Each row is a point. The ring and each string are closed loops that go straight from each point to the next, and from the last back to the first. Before rounding, they use only three directions, however many columns there are. Count how often each string passes through the ring. Passing back the other way cancels.
In the rows, zero is written as 128.

Ring (6 x 4):
[[130 120 129  69]
 [166  87 128 107]
 [164  93 113 137]
 [110 136 132 159]
 [ 77 163 143 129]
 [ 92 155 124  75]]
String (30 x 4):
[[ 68 165 163 126]
 [ 48 190 140 100]
 [ 64 185 104  74]
 [ 94 161  96  74]
 [113 133 137 108]
 [104 136 152 101]
 [ 97 145 142  61]
 [114 140 109  37]
 [131 130  90  42]
 [134 123 105  75]
 [152 103 118  54]
 [158  87 156  76]
 [144  97 167 108]
 [133 113 142 114]
 [147 107 121 107]
 [143 103 147 122]
 [136 111 142 124]
 [152 107 104 116]
 [174  92  85 129]
 [182  85  84 152]
 [160  94 123 171]
 [126 116 152 144]
 [124 123 134 132]
 [128 130  97 135]
 [110 141 113 172]
 [ 90 150 148 180]
 [ 93 141 172 159]
 [ 98 141 152 139]
 [113 137 121 116]
 [ 98 143 146 125]]
Times through: 1

Ring (7 x 9):
[[142 166 109 140  75  77 139 127 137]
 [146 158 114 138  85  92 119 134 130]
 [141 131 128 119 122 130  99 136 134]
 [129  96 142  63 168 148 116 128 163]
 [117 103 140  81 166 154 129 121 162]
 [113 135 127 138 133 147 133 119 144]
 [121 157 116 156 102 119 140 120 137]]
String (24 x 9):
[[111  83 148  47 192 163 138 117 179]
 [110 122 135 136 153 173 116 122 141]
 [110 128 132 140 145 165 123 120 141]
 [109 138 128 157 135 161 125 119 136]
 [122 141 124 142 121 137 125 124 138]
 [127 138 123 116 118 115 139 122 149]
 [129 138 123 120 117 118 131 125 145]
 [125 162 115 170  95 121 129 124 127]
 [133 185 101 170  58  72 155 121 132]
 [135 178 106 175  68  90 135 126 124]
 [135 158 115 150  92 107 126 128 131]
 [141 151 116 120  93  89 135 128 143]
 [152 163 109 123  72  65 134 132 138]
 [150 150 116 107  89  77 130 132 144]
 [138 136 124 106 115 108 127 129 147]
 [137 144 123 141 110 127 105 134 128]
 [136 140 126 143 117 138  97 135 126]
 [133 132 127 116 125 127 116 129 142]
 [139 112 134  73 142 122 117 131 156]
 [140  88 144  36 170 135 112 133 168]
 [130  87 147  56 179 160 104 131 162]
 [129  68 153   7 198 150 123 126 185]
 [127  88 144  38 176 139 132 124 177]
 [122  85 145  34 181 142 138 121 181]]
Times through: 1
String (25 x 9):
[[131 119 135 121 144 159  92 134 134]
 [129  96 144  77 171 162 101 132 154]
 [127  68 153  11 200 154 123 125 184]
 [122  70 151   7 197 145 139 120 191]
 [121  98 140  58 168 141 137 120 172]
 [122 124 131 114 140 144 124 124 147]
 [112 122 134 129 151 166 121 121 144]
 [103 114 138 124 166 180 126 117 150]
 [108 105 139  89 169 160 139 115 165]
 [122 114 134  84 149 133 137 121 162]
 [124 129 129 125 134 144 119 126 142]
 [115  95 145  81 179 171 119 122 161]
 [120  75 152  37 197 167 120 124 176]
 [131  75 150  20 188 146 120 128 179]
 [135 110 135  74 147 129 119 129 158]
 [134 125 130 107 132 131 113 131 144]
 [135 136 127 140 122 142  97 134 128]
 [145 146 124 155 106 136  81 142 115]
 [151 144 121 119 100 102 106 138 133]
 [141 136 123 103 112 103 125 130 147]
 [132 140 124 132 116 127 116 129 136]
 [142 156 119 168  95 128  91 139 113]
 [151 148 121 142  99 118  89 142 120]
 [145 127 128  90 122 109 115 134 148]
 [133 132 127 118 125 130 115 130 141]]
Times through: 5

Ring (7 x 14):
[[119 118 116 118 116 121 130  77 165 159 143 125 184 142]
 [108 122 102 116 108 141 109  81 190 176 132 147 157 135]
 [ 97 124  96 128 112 126  90  88 192 181 110 164 102 123]
 [101 138 108 133 120  79  98 112 153 151  85 154  66 114]
 [114 151 122 125 121  52 121 129 115 118  81 130  80 116]
 [127 143 136 124 127  46 145 117  98 107 104 106 130 128]
 [128 123 135 126 129  71 147  89 120 127 132 105 171 139]]
String (31 x 14):
[[128 129 121 105 109 123 146  87 153 142 147 111 211 148]
 [122 151 113  97  99 116 135 116 148 131 116 122 166 137]
 [115 128 114 119 114 109 123  91 159 152 125 131 153 134]
 [112 120 112 125 118 112 117  82 167 162 128 137 148 133]
 [104 101 104 134 121 134 103  58 196 192 143 151 153 135]
 [ 99 103  97 133 117 143  93  61 208 199 137 161 139 132]
 [ 88 103  84 134 112 162  74  60 233 218 130 181 117 127]
 [ 99 139  92 112  99 138  93 104 194 173 104 163 109 124]
 [110 149 106 109 103 110 113 117 159 144 100 142 118 125]
 [111 137 112 120 114  97 115 106 153 146 106 138 119 126]
 [ 92 107 103 154 133  91  81  76 181 187 104 168  65 114]
 [ 86 110  99 158 133  86  70  83 183 189  91 178  35 107]
 [ 89 126  99 146 125  85  75 100 175 176  81 175  34 106]
 [106 155 104 112 104  98 105 129 154 141  83 149  85 117]
 [113 146 112 114 109  96 119 115 148 138 101 136 119 126]
 [105 129 109 131 119  93 104  99 160 157 103 148  98 121]
 [109 140 109 119 111  99 111 109 156 148 101 142 111 124]
 [101 112 108 143 128  97  97  79 173 175 114 154  99 122]
 [ 85  98  91 151 126 128  69  61 216 213 117 183  79 118]
 [ 90 109  88 134 113 148  77  70 220 207 121 178 106 124]
 [102 136  91 106  95 156  99  96 203 178 118 159 139 131]
 [113 144 105 104 100 125 118 108 167 149 113 139 145 132]
 [113 129 113 121 115 105 119  94 158 153 119 135 138 131]
 [111 103 112 131 123 125 116  61 181 178 147 137 170 139]
 [116  88 117 136 129 131 125  40 184 186 169 129 204 147]
 [124 103 122 122 122 128 140  56 168 165 167 115 223 151]
 [127 148 119  95 101 117 145 110 143 127 127 113 189 142]
 [118 142 116 112 110  98 127 110 144 136 111 127 141 131]
 [116 117 121 132 127  91 125  81 149 153 129 127 147 133]
 [122  92 130 142 139  94 136  50 151 163 160 115 192 144]
 [127  94 130 133 133 107 145  49 153 161 170 108 219 151]]
Times through: 5
